Every row gives one point. Each copy is the shape, with its points in the same order, turned, moved and blurred by noise. Is it also mirrored, or only turned?
(in the rows, 128 means zero)

Shape, 8 rows:
[[130 109 109]
 [139 105 142]
 [142  94  87]
 [139 114 123]
 [132 165 167]
 [213 128 145]
 [134 116 114]
 [141 115 172]]
Copy 1, 8 rows:
[[125  93 126]
 [126 113 155]
 [111  64 133]
 [121 105 134]
 [122 170 121]
 [ 54 134 170]
 [118 100 130]
 [134 146 162]]
Copy 1 is: mirrored
Copy 2, 8 rows:
[[121 153 123]
 [106 133 146]
 [130 179 127]
 [123 136 134]
 [124  72 132]
 [160 121 199]
 [125 143 127]
 [ 98 104 158]]
Copy 2 is: mirrored
Copy 3 (8 x 3):
[[159 116 129]
 [135  92 123]
 [188 108 126]
 [148 104 134]
 [ 89 110 167]
 [145  38 178]
 [153 111 136]
 [104  82 129]]
Copy 3 is: only turned

Shape, 8 rows:
[[130  91 101]
 [137  74 137]
 [112 111 169]
 [183 118 125]
 [146 165 154]
 [172 137 117]
 [146 151  97]
 [134  99 121]]
Copy 1:
[[163  87 130]
 [133  68 149]
 [ 90 101 141]
 [160 109 190]
 [111 154 170]
 [162 130 179]
 [168 145 147]
 [148  93 144]]
Copy 1 is: only turned
Copy 2, 8 rows:
[[149 121  97]
 [159  93 128]
 [150 123 172]
 [ 98  99 119]
 [ 94 146 161]
 [ 89 118 118]
 [103 151 105]
 [147 112 123]]
Copy 2 is: mirrored
Copy 3, 8 rows:
[[155 106 147]
 [176 100 107]
 [171 152  77]
 [112  89  99]
 [102 152  76]
 [104 108 108]
 [104 127 137]
 [152 118 121]]
Copy 3 is: only turned
Copy 4, 8 rows:
[[ 92 100 106]
 [116  72 105]
 [150  89 147]
 [135 116  66]
 [168 145 119]
 [134 133  77]
 [115 154 100]
 [111  99 105]]
Copy 4 is: only turned

Shape:
[[ 65 160 116 139]
 [150  97 114 122]
 [103 138 177 147]
 [177 108 126 136]
 [ 89 172  89 153]
 [144 134 158 111]
 [134 140 103 127]]
Copy 1, 7 rows:
[[202 145 145 101]
 [ 97 136 154 127]
 [162  99 102 116]
 [ 83 142 130 133]
 [188 189 141 102]
 [130 113 128 153]
 [137 160 146 133]]
Copy 1 is: mirrored
Copy 2, 7 rows:
[[114  85 133 203]
 [114 128 149 107]
 [161  90 100 148]
 [140 153 140  99]
 [119 121 156 209]
 [128 126  93 124]
 [110 138 140 150]]
Copy 2 is: mirrored
Copy 3:
[[ 69 142  89 119]
 [151 139 161 138]
 [137 113  70 115]
 [167 119 165 114]
 [ 65 141 121  94]
 [148  89 121 132]
 [115 122 149 123]]
Copy 3 is: mirrored

Shape (11 x 6):
[[133 159 100 129 105 141]
 [133  68 158 140 152 130]
 [127 159 104 136 127 127]
 [ 97 190 122 134 125 142]
 [165 144 167 159 115 147]
 [119 126 112 117 146 157]
 [123 111 125 151  79 137]
 [104 140 109 157 104 105]
 [ 73 178 139  80 155 107]
 [ 43 141 139 126 131 137]
 [119 176 161 130 173  97]]
Copy 1 (11 x 6):
[[136 126 160 120  90 116]
 [145 176  70 155 140 156]
 [116 129 147 141 105 120]
 [129 107 163 153 122  86]
 [171 137 150 173 118 158]
 [144 139 104 137  98 103]
 [152 160 153 108 145 136]
 [104 147 160 126 139 123]
 [ 97  66 108 145 136  77]
 [125 122 127 137 172  62]
 [102  89 126 202 121 124]]
Copy 1 is: only turned
Copy 2:
[[145 148 126 137 155 153]
 [114 108 121  99  62 114]
 [150 160 122 126 152 132]
 [163 187 159 125 146 142]
 [ 84 160 135 103 114 165]
 [149 119 149 119 128 124]
 [144 139  99 133 102 176]
 [163 174  96 124 121 142]
 [167 185 176 164 122  81]
 [199 172 164 128  85 130]
 [119 199 154 113 119  85]]
Copy 2 is: only turned
